Each row is a point. To make a cloud, some directions were put in groups of two or more. Within a group, all points are equally far from the middle, so they leave a hole (a ring in 2 directions, a hollow ball in 3). The other directions are filled evenly. Then the cloud was stretched, turned, moved and blurred a little. Count the holes, and give their numbers of directions, smallest first.

Cloud (14 x 2)
[[ 25 -12]
 [-36  41]
 [ -6  39]
 [  2 -34]
 [ 41   2]
 [-48 -55]
 [-57  21]
 [-18   8]
 [-17 -49]
 [ 40 -52]
 [-56  27]
 [-76  21]
 [-49  56]
 [ 51 -31]]
Holes: 0

Cloud (22 x 3)
[[ 34  54 -62]
 [-47 -33 -27]
 [  2   0 -16]
 [-38   4  43]
 [-55  49 -13]
 [-43  37 -55]
 [-10 -43  67]
 [ 79  -8  53]
 [ 61  -3  27]
 [ 55  52  24]
 [ 40  36   8]
 [ 14  -8  14]
 [ 36 -24  70]
 [-56  42  16]
 [-26   1  59]
 [  8  74  14]
 [-20   2  -7]
 [ -8  42  45]
 [-30 -16  28]
 [-37  23  10]
 [ 70  69 -50]
 [ 44  32 -17]]
Holes: 0

Cloud (53 x 6)
[[ 29  57  32  38 -13  -3]
 [ 39  15 -35  34  50 -23]
 [ 12   5  14  79 -67 -50]
 [ 46 -20   9 -34 -15   2]
 [ 13  48  51  29   1  -8]
 [ 19 -10  35  32 -79 -45]
 [ -7  49 -27  42  19  24]
 [-10  61  31  -4  -5 -95]
 [ 19  46  31  25 -33  38]
 [  6  49 -39  20  41  -8]
 [ 16  55  36  68   9 -43]
 [-21  -5  47   1 -13 -65]
 [ 32 -11 -47  23  30   6]
 [-37  28 -18  45  11 -16]
 [-10 -27  -5  61  -9  25]
 [-26  47  17 -17  16 -33]
 [ -8  41  36   0 -47 -37]
 [-34  -7  40 -13   1  -5]
 [-13  45  32  -4 -36 -47]
 [ 11  58 -21  57   2 -15]
 [  5 -42 -17 -42 -51  27]
 [-31  43 -35   8 -49 -20]
 [ 50  30   6 -33 -12 -38]
 [ -4 -31  27 -15 -41  -5]
 [-37  15 -39  31 -40  29]
 [-18 -33 -28 -19 -51  -8]
 [-32 -12 -23  28 -21 -74]
 [ 30 -35  38  47  28 -34]
 [  9 -43 -16 -45 -49  35]
 [ 63   8  -1  39  28 -20]
 [ 54 -23  27  29 -13 -47]
 [ 16  -1 -34 -31  39 -37]
 [-47  27   3  -6  15 -15]
 [ 44 -25  36   8 -16 -69]
 [ -1  15  41  78   3 -44]
 [ 44  13 -69  23 -26 -19]
 [-28  36  27  -1 -13 -80]
 [ -9  50   9  -8 -76 -42]
 [ 34 -29   9  54 -57 -13]
 [ 53  42   2  31   4  29]
 [ 39  16 -42  34  31 -61]
 [-46   1  10   4   6 -59]
 [ 19 -23 -11 -44  14 -23]
 [-25   4  16  -6 -56 -47]
 [ 22  -4 -56  -5  12 -35]
 [-18  49  30  -9  -4 -54]
 [-29  37 -30  40 -10   3]
 [ -1  -2  46  60  -8  -4]
 [ -3   6  53  57  -1  -4]
 [ 82  12  -8  32 -51 -40]
 [-13  50 -31 -24   0  11]
 [ -7 -36  30 -19 -21  -8]
 [-33  36 -36  15 -70 -40]]
Holes: 2 (2, 2)

Cloud (85 x 8)
[[-55  -7  64 -57   9 -11 -15  49]
 [-49   4  44 -66  27  -6  28   2]
 [ -7 -70 -20 -27   8  21  49   0]
 [-35  21  29 -37 -54  -3  16 -67]
 [ 79  26  -1 -63  -9  -5 -46 -28]
 [-19  27  25  52 -37 -36 -38 -34]
 [-30 -23   9  29   9  32  65   8]
 [ 25  40  29 -88  46 -11  44 -19]
 [ 66 -22  -8 -74 -49  -4 -39 -32]
 [-62 -35   9  11  -6  29 -41 -49]
 [ 59  -6  10 -51  13   1 -51   2]
 [-11 -78  40 -49  21  -4  24  35]
 [-10 -23 -15  24  26  54  -3  34]
 [-38 -59   6 -41 -95   1  -4   4]
 [-19  -1  50 -45   6  13 -41  53]
 [ 35 -45   8 -14 -64 -64 -33 -41]
 [ 38 -13  -7  20 -49 -20  38 -32]
 [-50 -51  10  22   1  13 -27 -37]
 [ 62 -46  17 -27  70 -41 -15  -5]
 [ 70  34 -24  34 -47  20 -34 -56]
 [-75 -72  34 -70  22 -42 -31 -19]
 [-46  14  -4 -14   8 -65  22 -53]
 [-61   8  16  15 -23 -48  24 -18]
 [-13 -43  10  36  23 -24  26  13]
 [  2 -55  29   0 -54  27   5 -36]
 [ 74  36  14  -8   2 -38 -25   7]
 [ 10 -20  19 -23  55  47  15  -7]
 [-60 -74  -9 -44 -28 -23   1  -7]
 [  0 -11 -23   3  37  52 -39  37]
 [-27 -38 -14 -53 -77 -30 -28 -21]
 [ -5  23  37  39  37 -27  38 -27]
 [  3 -12  18 -24  66  26 -15 -46]
 [ 44 -24 -14  -4  62   0 -13   8]
 [ 45 -40  27 -41 -65 -47  10 -22]
 [  5 -40  -8  -1 -65 -44 -28 -70]
 [ 23   9  21 -13 -11  62 -32 -68]
 [  6  -4 -17 -70 -61 -33 -25 -11]
 [-21 -28  29  29  58 -19  24 -13]
 [-31  53 -11 -17 -44  34 -49 -16]
 [-53   3  55 -16 -57 -21   6 -41]
 [-28 -12  20  32  47 -28 -50 -50]
 [ 33 -42 -53 -25  -4  11 -67   0]
 [-30  36 -19 -27 -69 -28 -33 -23]
 [ 40  -6  22 -64 -16  63 -17 -31]
 [  0 -15   2 -34 -21 -19  72 -80]
 [ 42 -14  -8 -71 -24 -34  29  11]
 [ 43 -30 -16 -85 -50 -17 -15 -55]
 [ 40 -42 -35 -14 -34  15  12 -58]
 [-29  13  30 -64 -18 -53 -52 -70]
 [ -1 -58 -17 -56   3 -10 -54  59]
 [-15  23 -15 -21  45  23  -5  77]
 [  8 -26 -73 -23  16   3  24  24]
 [ 10  24  -4 -68 -60 -53 -30 -56]
 [-13 -28  55   3  77 -33  39 -31]
 [-31  11  32  24 -47 -84  -5 -44]
 [ 12  26  46   5  -6  38 -12 -27]
 [ 47  29  55 -17  39 -11 -10   3]
 [  0 -60  12  16  26 -40  27  57]
 [ 88  34 -33 -54 -12 -14  34  -9]
 [-45 -23  41 -12  33  42  20  17]
 [ 35 -48  61 -31 -27 -25  15 -55]
 [  9   4  30 -72   1  67  44  10]
 [ 25 -21  14 -84  34 -87  23  13]
 [-81  -1   2 -14  -8  37  27 -20]
 [-24  17 -14 -50 -64 -21  25 -59]
 [-52  10   6 -10 -19  48  40 -39]
 [  0 -33 -51 -34 -33 -10  24 -61]
 [ 13 -47  13 -74 -40  39   0 -50]
 [ 23  25  28  58 -21 -16 -12 -21]
 [-15  -3  21 -82  13 -22   9  66]
 [ 25 -57  35  18  -4 -10 -64 -50]
 [-61  45  32   1 -49  -2  43  12]
 [ 57  -3  13  23   5  19 -19 -35]
 [ 28   0 -32 -61 -20 -40 -64 -13]
 [-39  13 -43  33 -36  13 -40  -6]
 [ -9  -4 -15  -2 -20 -48  57 -42]
 [  6  -3 -61 -18 -45  -3  -4   9]
 [-20 -48  33 -63 -38  11  72  18]
 [ 10  -9  21 -68 -39 -91 -14 -55]
 [ 24  23  21 -83  63 -34   0  -3]
 [-14  20  25 -60 -28 -69  49  36]
 [-69 -20  31 -30 -32  32  49  -9]
 [-23 -78  -3  15 -38  20 -29  -1]
 [-27  -8  27 -19  -5  29  35 -58]
 [ -2 -20  19 -59  42  -1 -23  75]]
Holes: 1 (4)

Cloud (90 x 9)
[[ -4 -27  10 -51 -20 -29  15 -33 -26]
 [ 41   7  34  -5 -47  47 -56 -36  17]
 [ 51  29   4 -40 -42  43 -28  18  22]
 [-25  43  36 -48 -30  26  19  27  45]
 [-21 -34  54   7  10 -13  26  40  52]
 [-17  25  32  -7 -53  72 -36  30 -26]
 [ 36  11 -22   5  45 -30  56  -1 -15]
 [-40  -7  18   2   8 -11 -11  33  59]
 [ 64   0  41  22 -12  -3  36   6  -9]
 [ 52  45  10  19 -77   6 -29  18   6]
 [ 67  19 -12   0   1   7   7 -15 -52]
 [  4   9 -39 -14   8  -9 -39  -8  -3]
 [-44 -18  46  17  -3 -18 -30  -9  44]
 [-43   9 -23 -21  -8  44 -44 -42  13]
 [ 28   4  22 -20  59  12  31 -27  31]
 [ 19  27 -29   7 -15  24   7 -28 -33]
 [ 25  51 -15 -17 -22  38   2   0  16]
 [-33 -38  27 -51   0   8  18 -28  -2]
 [ 66 -22  47 -57   3  19  16  -3 -30]
 [  7  -3 -32  -4  -1 -24 -18 -22  -8]
 [-48 -14   7  13  -4  19 -40  11  53]
 [ 57  21   6 -29 -37  21  31  23 -16]
 [-47   6  85 -42 -37  95 -42 -11  40]
 [-30  14 -36 -22 -31  14 -25 -41  17]
 [-29  36  -8 -47  21  39 -38   2 -15]
 [  7 -41 -17  14  -2  37 -31  23  52]
 [-17 -62  -5   1  -6  22  -6  69  -9]
 [ 77  21  18  -6 -23  57  -3  10  41]
 [-23  45 -24 -17  30  15  59  29  27]
 [ 29  13 -22  26  -6  37 -54 -26  13]
 [ 16  -4  39  56 -14  46 -33 -19   1]
 [ -9  24 -32 -79 -23  20   5  50  25]
 [ 25  10 -24  39 -19   1 -30 -20 -32]
 [  8 -22  47  21 -50  12  10 -28  25]
 [-11 -59  58 -22   2  18 -55  10   8]
 [-15 -14  48 -17 -20  41  20 -28  29]
 [  4 -37  14  28  37   7 -34 -21  12]
 [ 34  -1  32 -18  13  -8  22 -42 -15]
 [ 39 -36  61 -14  15  12 -27 -34  24]
 [ 42   1  92  13 -18  26 -13 -44  72]
 [-17 -10  24   9 -26  59  21 -38 -41]
 [-23 -27  17  25 -15 -37 -12  76  21]
 [ -4  24  19   9  46  -2  73   1   4]
 [ 89  31   9   5   3  17  44  26  38]
 [-27  20 -25 -11  36  26  60  22   3]
 [ 42   4  39 -14  12  11 -35  -6 -34]
 [ 49  46  13  16   3 -19   6  34 -21]
 [-41   9  15 -40  -3  25  61 -36  57]
 [ 19  28 -24  29  24  18 -12 -14 -13]
 [  0 -43  51   1  17  24 -23  17  12]
 [ 36  16  10   0 -26  10  48 -18 -20]
 [ -5 -29  50 -16 -31 -13 -11  56 -25]
 [ 12  38  19  11  11  -8  10 -40  22]
 [ -1  -4   8  10  12   7 -18 -30  45]
 [ 31 -13 -21  27  -5   8 -65  -6 -46]
 [ 28 -39  49 -50  49  38   5 -33   1]
 [  2  27 -21 -62 -21  18  11  25 -44]
 [ 37 -21  55  16 -19  39   9 -45 -30]
 [  5  17 -15 -15  -2  17 -32  12  55]
 [-37  25  19 -63  -5  45 -56 -14 -24]
 [ -3  18 -42  -4 -30  -1 -29   0 -46]
 [ 22 -31 -14 -15 -11  37  17 -59 -35]
 [-17 -32 -56 -25  17   5  17  -2 -17]
 [ -3  27  48 -22   0   3 -20  36  17]
 [  5  -1  39 -12  61  43   8   2  24]
 [-39   4  56 -35  46  26  -5   5  -3]
 [  7 -23   3 -23  -8  65  -6 -59  -9]
 [ -7  11 -36 -18   1   3 -33   3  47]
 [ 42  26 -26  23 -11  24 -58 -52   6]
 [  7   7  -8  -4  -7  19   2 -82  24]
 [-31  36  33   0 -13  22  -7   7  16]
 [ 27  35  43 -10  23  25   2 -48  61]
 [ 36  12 -16 -58  26  50   1  -8  20]
 [  4 -48   2  18 -35  50   1  -4   4]
 [  5  37  29 -37   3  26 -15 -27 -14]
 [ 37  -3  41 -50 -10  83 -22 -19 -15]
 [ 35  38 -17   0  -4   9  37 -65  23]
 [-59 -25 -12 -35 -14  73 -10 -25 -11]
 [-17 -10  49 -11  -1  55 -29  23 -11]
 [-52 -46  57  18  43  -5 -15  14  29]
 [ 59   1 -23  -1  46  37 -30   6 -19]
 [ 28 -49  69  -2   3  37  29  31 -17]
 [-46 -45  36 -21 -10  37  24 -12  15]
 [-12 -47  55   2 -50  42 -23 -14  39]
 [-39 -10   9  -5  63  52  39   8  -7]
 [ 14 -47 -21 -26  35  -5  18 -38 -21]
 [ 69  23  20   4   8  40 -55  28   3]
 [ 21  15 -44  -9 -29  13  10   9 -49]
 [ 22  26  -3  28  15  42 -10  36  57]
 [ 49 -41  86   0  13  42 -26 -20  21]]
Holes: 0

Cloud (91 x 9)
[[-24  -2 -17  55  11   7   9 -49  -1]
 [ 19  46 -16 -43  31  53 -29   7  -6]
 [  6   8 -87 -55 -18   2  18  23  40]
 [ 13  16 -51 -12  -4 -33   7 -33  58]
 [ 16  70 -12  -1  73   6   7 -36  17]
 [ -2  26 -71 -24  43  -6  51  -8  44]
 [  0  24  41   8 -31   7  26 -35 -30]
 [  5 -10 -39  73  17  29 -50  -4 -17]
 [ -1  32 -62   1  74  -8 -22 -10 -14]
 [  5   1 -70  17 -37  14 -20 -17  -1]
 [ 52  14   2  27 -36  11 -12 -29  10]
 [ 58  15 -39  27   1  46  -1 -21 -21]
 [-11 -69 -42   9 -35  -2   2  28 -11]
 [ 39  -3  18  24  -6  51  17  -3  35]
 [-17 -22  43   7 -29  36 -28   0   8]
 [-18 -32  37  26 -22  28 -42  -5   7]
 [-31  67 -14   6 -12  18  15  41  26]
 [-22  65 -11   8  86  21 -25 -17  -2]
 [ 20 -35 -42  19  22 -43 -35  -6   6]
 [ -5 -39 -90  22  21  -8   7 -51   6]
 [ 11  66   4  -5 -12  30  36 -40  22]
 [ 24  46 -12  27  42  32  -1 -22 -40]
 [ 10  48  -2 -25 -55  28 -10 -28 -16]
 [ 38  34 -41 -20   7  19 -27 -61  -7]
 [ 24  13  66  14 -15  52  -5   2  -2]
 [ 23  53 -45 -15 -11  43 -55   0  14]
 [-63 -12   0   5  18  15   4  -5  51]
 [  7 -30 -41  67  22  34 -59  23  -2]
 [-60  16   1   9  47  17 -10  54  28]
 [ 20  30 -39 -34  39 -21 -24 -30  -6]
 [ 20 -36   1 -16 -29  42 -17 -22  24]
 [ 27   1 -35  45  51  17 -39  12 -31]
 [ 21 -34 -49  15 -30 -22 -13 -46  20]
 [ 14  56 -39 -14 -13  61 -37   3  10]
 [-42 -35  20  57  10  -7   1 -35  -9]
 [ -6 -45 -23   7  25   9  67  30  15]
 [ 10  56 -25  47  61  15 -33 -30  -7]
 [  7  35 -33 -22  76  16  17 -21  57]
 [ -5  43 -18  22  51 -29   9  15   7]
 [-21  24  -8 -44   7 -36  64 -14  16]
 [  4   7  -3 -34  25  71   5  -3 -10]
 [-11 -47 -17 -20   4  16  26  60 -29]
 [-31   3 -70  -3 -28   0  12  17  -4]
 [ 24  13 -70 -41 -17  36 -13 -11  44]
 [ 14 -24  -9  -4  24  31  40  -2 -52]
 [-27 -15 -17  16   2  11  29  25 -56]
 [-10  34 -72  -6  51 -14  12  27  12]
 [ 18  33  30 -22  45  27 -39 -21  29]
 [  6 -43 -27  60  21  -7  -9 -16  44]
 [-13  42 -14  17  35  67 -47   4  18]
 [-10 -38  29  16 -13   5  -8 -51 -36]
 [  2 -10  50   6 -17  46 -15 -17  14]
 [  9  19 -61 -58 -11  29  40 -22  13]
 [  6  -3   4  22  78 -21  28 -44 -11]
 [-16  22 -68   0   3 -11 -32  31  -6]
 [-11 -38  -9  45  25 -28 -10  24  28]
 [-42 -14  60  40  48  19 -27   1 -13]
 [-10 -35 -40 -30 -25  26 -24 -10  46]
 [-36   8 -87 -12  15  -3  16  19  37]
 [-20  68   0   0 -12  17  -5  36  44]
 [-21   5  20   0  77  45   4  23 -13]
 [-35 -17  24  37   7  51   8  34 -15]
 [ 11 -33 -34  -4  64  22  11  40   2]
 [ -5   4 -58 -68   3   2  12  48  29]
 [-23  13  44   0  11  35 -65  -6   6]
 [ 25 -15 -26  -5 -48   5  11 -53 -10]
 [ 33  18  35   0  45  25 -14  25  26]
 [  3 -25  -2  36  95  -6  -6   7  11]
 [-49  26 -28  -4  28  26  17 -37 -13]
 [-25  13 -35 -44 -55  -2   2  21  34]
 [-29   2 -23 -32 -46  56  -5  39   8]
 [  5  52 -34 -27  10   3 -40  23 -11]
 [-50 -34  33  31  63  18  15   2 -21]
 [-17   2  13   5 -11  30 -74  11  28]
 [ 23 -22  -3  25  -2  40 -32 -39 -49]
 [  5   0 -85  21 -23   5  10  14  12]
 [-61  29  30 -13  58   8   5  25  15]
 [ 11  30 -16 -27  33  -4  -8 -79  43]
 [  6 -40 -39 -44  20   6 -14 -24  50]
 [-48  10 -48  22  11 -16  31   4  15]
 [ -3 -36  -2  -5 -21 -35  44  24   1]
 [-72 -27 -28 -31  22  16 -21  -2  -4]
 [-24  44  35   6  77  37 -26   9  14]
 [-44   8 -46 -31  -3  29  45  41  35]
 [ 19  15 -68 -45  -7 -20  -9  -7  51]
 [-53  38 -12  38  28  -6  -4   2  -9]
 [ 15  -1  19  33  75  50 -12  -7 -14]
 [-26 -33   1  22  51  -5  43  34 -13]
 [ 59  17   4  -2  -9  26 -16 -18 -45]
 [-11 -46  -8  38  47  50  -8 -41 -15]
 [-17 -23 -29  -3  28  30  30   2  63]]
Holes: 3 (2, 2, 4)
